Each row of a before or after table is a point. The points were changed in one or more steps. Then noise was added and the rows were shuffled. The steps act on columns, c1 being the first. What was done? A step turns or swaps two columns, mirrors them in a line or flattens them onto one, adds a multiple of one to another, or multiplies or shifts one. Angles are multiples of 10 degrees, from the lower column toward the higher: turns from -170 to 170, lines from 10 to 170 but not 90. Use the fewest steps. Two steps may share a column if one is a turn and the other turns, adds or multiplies; they go together, in the order done. Otherwise the lowest column goes first.
(in the rows, 100 means zero)

Before (9 x 3):
125 99 87

61 95 120

150 109 86

191 131 103

83 39 140

140 87 43

120 20 10

105 35 140

102 71 115
After:
151 84 91

105 150 157

122 86 103

119 25 194

61 120 102

103 119 125

141 45 122

80 148 154

192 99 72
Steps: turn c2 and c3 by -100 degrees

Before (11 x 6):
119 110 117 114 73 128

103 115 114 73 108 106

87 101 116 139 102 99

90 34 60 90 115 136

61 66 64 88 97 121

66 118 109 162 85 131

114 123 144 109 130 124

97 46 5 93 115 110

87 42 71 106 92 108

102 131 128 112 106 145

107 110 118 119 107 125
After, 11 rows:
94 75 86 149 122 90

108 120 110 79 142 72

94 122 103 95 104 76

108 118 100 97 55 67

60 163 77 104 76 81

87 82 156 161 84 96

89 123 79 79 109 56

78 62 155 160 130 72

91 136 113 112 104 109

101 80 93 76 111 92

56 84 116 129 98 97
Steps: mirror c1 and c6 in the line at 170 degrees; add -1.5 times c2 to c3; turn c2 and c4 by -70 degrees; multiply c5 by 1.6

Before, 11 rows:
88 93 122 44 129 64 128 70 105

172 127 118 98 13 114 42 29 32

25 108 184 80 162 104 123 140 77

101 124 70 131 67 134 75 90 140

79 28 181 52 64 80 136 157 16

153 65 171 93 149 79 134 138 110

65 147 153 160 105 102 130 64 71

66 119 105 30 56 117 157 110 41

118 117 89 112 176 144 82 104 100

94 127 88 122 65 26 113 174 110

113 132 165 114 18 84 96 187 87
After:
177 89 113 120 4 86 146 19 39

85 86 124 27 126 93 94 66 121

116 119 96 152 174 73 106 99 106

77 51 184 46 69 86 72 151 41

69 136 150 134 101 142 57 37 81

98 121 66 149 60 96 119 101 147

28 118 176 72 161 79 88 115 85

68 136 101 35 66 47 56 108 53

148 86 170 70 154 108 82 122 111

115 161 164 97 24 123 95 147 97

95 149 89 65 62 167 100 169 114
Steps: turn c2 and c8 by -20 degrees; add -0.3 times c3 to c8; turn c4 and c6 by 140 degrees; turn c4 and c7 by 160 degrees; shift c9 by 10

Before (14 x 11):
116 94 94 95 110 103 120 127 98 87 98

90 76 110 92 113 62 86 98 93 104 131

106 80 119 81 82 69 111 94 85 135 102

85 75 108 106 79 106 93 112 126 102 108

94 95 108 102 77 68 97 91 100 85 94

119 76 93 108 82 78 96 113 127 111 108

114 114 110 119 80 70 116 76 86 103 112

90 107 126 111 86 64 111 88 128 121 116

75 69 104 105 70 87 100 76 100 135 124

89 66 125 119 116 108 78 122 124 94 89

113 115 98 89 87 98 89 123 83 95 99

115 89 97 66 113 77 88 96 101 96 126

96 107 94 73 105 67 96 77 81 131 104

115 90 127 93 90 106 118 86 105 135 105
After (14 x 11):
67 67 176 119 115 120 56 69 113 103 59

87 108 82 73 111 18 92 126 85 102 74

143 113 130 119 83 25 131 122 82 96 82

157 77 78 108 84 45 92 71 102 97 78

25 70 112 105 77 68 101 108 76 95 94

54 75 125 106 80 114 86 72 102 97 79

146 91 181 93 96 116 135 100 86 99 74

117 80 156 81 89 23 123 116 100 98 72

149 95 82 94 108 108 140 92 127 101 68

145 89 91 66 112 43 76 100 95 102 96

82 95 124 102 75 20 94 103 91 95 63

139 117 94 89 86 95 78 108 127 99 69

70 75 131 91 113 5 71 107 101 102 101

69 106 179 111 90 11 122 78 79 98 86
Steps: multiply c1 by 3; multiply c3 by 3; flatten c5 and c10 onto the line at 10 degrees; multiply c6 by 2.5; multiply c7 by 2; turn c8 and c9 by 110 degrees; shift c11 by -30
